Every row gives one point. The window is the flat piece filled in between its corners: a triangle in 3 columns, a solid with four corners in 4, and so on. A path goes straight from each point to the next, and from the last back to the first. After which points does the path pass through the window?

Window (4 x 4):
[[-66  -1  52   9]
 [-37 -44  56  32]
 [  9 -19 -47  -7]
 [ 24  24 -49  19]]
Path:
(1): [-67 -34  23  20]
(2): [-52 -33  41  41]
(3): [-45 -18  44 -39]
(4): [-24   3  44 -55]
(5): [-45 -75  21  95]
(6): [-34 -57 -15  37]
(7): [-13  -8  40  21]
(8): [ -2  -1  -1 -31]
(9): [-37 -12 -59  40]
(10): [-36  -8  -3  43]
(11): [ 32   8 -27   2]
(12): [ 44 -36  12  -4]
(13): [-23  -9 -40  22]
(14): [  4  22 -93  34]
(15): [29 17  0  6]
(16): [-42 -26  93  19]
Through the window after points: 6, 10, 14

Window (6 x 6):
[[-27   4  25 -18   1 -13]
 [  1   9 -26 -18   4 -95]
 [  9  38  20  12  29 -27]
 [-22 -70 -21  -9  10  89]
 [ 25  -1  25 -28  11  -3]
 [-12 -70  -4   7   6 -24]]
Path:
(1): [ 11 -25   1  12 -21  -6]
(2): [-38 -81   4 -19  48 -39]
(3): [ -2   4  44 -71  42 -13]
(4): [ 34  -8   4   9 -11   0]
(5): [ 18  -5 -16  70 -10 -15]
(6): [ -7  30  35 -38  40 -26]
(7): [-22 -15 -26 -38  45 -38]
(8): [  6 -14  -6   0 -11 -64]
(9): [ 25  -2 -49 -18 -41 -82]
(10): [-27  16  23 -10  61 -58]
(11): [  9  -4  19 -24  47  -9]
(12): [  8  21  13  -9 -21 -65]
(13): [ 14 -21  30   9 -34  34]
(14): [-48 -87 -58 -36  41  56]
(15): [ 46   4  13 -33  79 -67]
(16): [-44  11  28  11 -56  -6]
Through the window after points: 1, 3, 5, 7, 9

Window (8 x 8):
[[ 35  35  25  -5  24   6   3   6]
 [-41  27 -71   9 -26  48 -41 -38]
 [ 19  42  24  17 -38   4  12 -31]
 [ 17  -1  51  12 -24 -26  27  29]
 [ 42 -16 -48 -76 -18   8  20 -13]
 [ 20  95  15   5   9 -42  22  32]
 [ 19  27  15  35  12 -26  44  -7]
 [-37 -41 -12 -58 -26  21   0 -67]]
Path:
(1): [  0  42 -23  -8 -23  68  36 -15]
(2): [ -4  -5  -2 -17 -33  11  35 -26]
(3): [ -3  -9  25 -17  -8 -15 -14  -3]
(4): [ 16  21   2 -17  -8 -14 -20 -58]
(5): [ 22  37  20  17 -37  23  49  19]
(6): [14 38 21  0 -8 -2 33  4]
(7): [ 20  49  21  10  -2 -56  -6  40]
(8): [ 37  12 -12 -34  -9 -14 -34 -20]
(9): [-15  -2 -20 -18 -29  34  88 -23]
(10): [ -3  57  21  -1  -9  42  41 -14]
(11): [ 34  13  -2  23  -1 -84   1  -2]
(12): [ 24  -6  12  25  33 -27 -36 -26]
(13): [-31  68  -7 -13 -61  40  42   2]
(14): [  8  56  -6 -11   5  16  28  16]
(15): [ 62 -14  -5  -1 -11 -16 -34 -28]
(16): [ 19  21 -11 -13  14 -32 -18 -17]
Through the window after points: 2, 4, 6, 8, 10

Window (9 x 9):
[[-40   8   1  41   4  11  11 -51  28]
 [-39 -35  17 -28 -13  51  18   1 -19]
 [ -3   4   3 -28  30 -36   1  27  76]
 [ 17  -5 -47  67  34  -7  17  -2 -23]
 [ 32  14  28   9  95  -2  26  42  23]
 [ 19  41  -6 -29  50  55  -4  17  18]
 [ 25  16 -16  25  -8  21  48   2 -27]
 [-30   9 -17  -5 -24 -15  10 -46 -33]
 [ -3  52  -8  35 -44 -10 -50 -31  -6]]
Path:
(1): [ 70  27  13  41   9   9  22 -58  -3]
(2): [  2  -9  -5  -1   9  14   9 -26   4]
(3): [-28  56  -4  18   5  46   7   6 -38]
(4): [-54  12  -4 -22  31   2  28  38 -26]
(5): [ 75  -5  26  32  35  25  12 -16  42]
(6): [ 25 -51   0  39   6  43 -27 -36  21]
(7): [-32   6  -1  -7   1 -13  25   4   6]
(8): [-38  -2   0 -11  15  19  25   7  -2]
(9): [ 25 -10   3  -8   8  19  17 -16   0]
(10): [ 48  -9   7  11  26  10  -3 -27  -8]
(11): [-44  31 -16   1   2  -3  35  13   5]
(12): [-55   5 -36  11 -21   9   1   7 -13]
Through the window after points: 4, 10
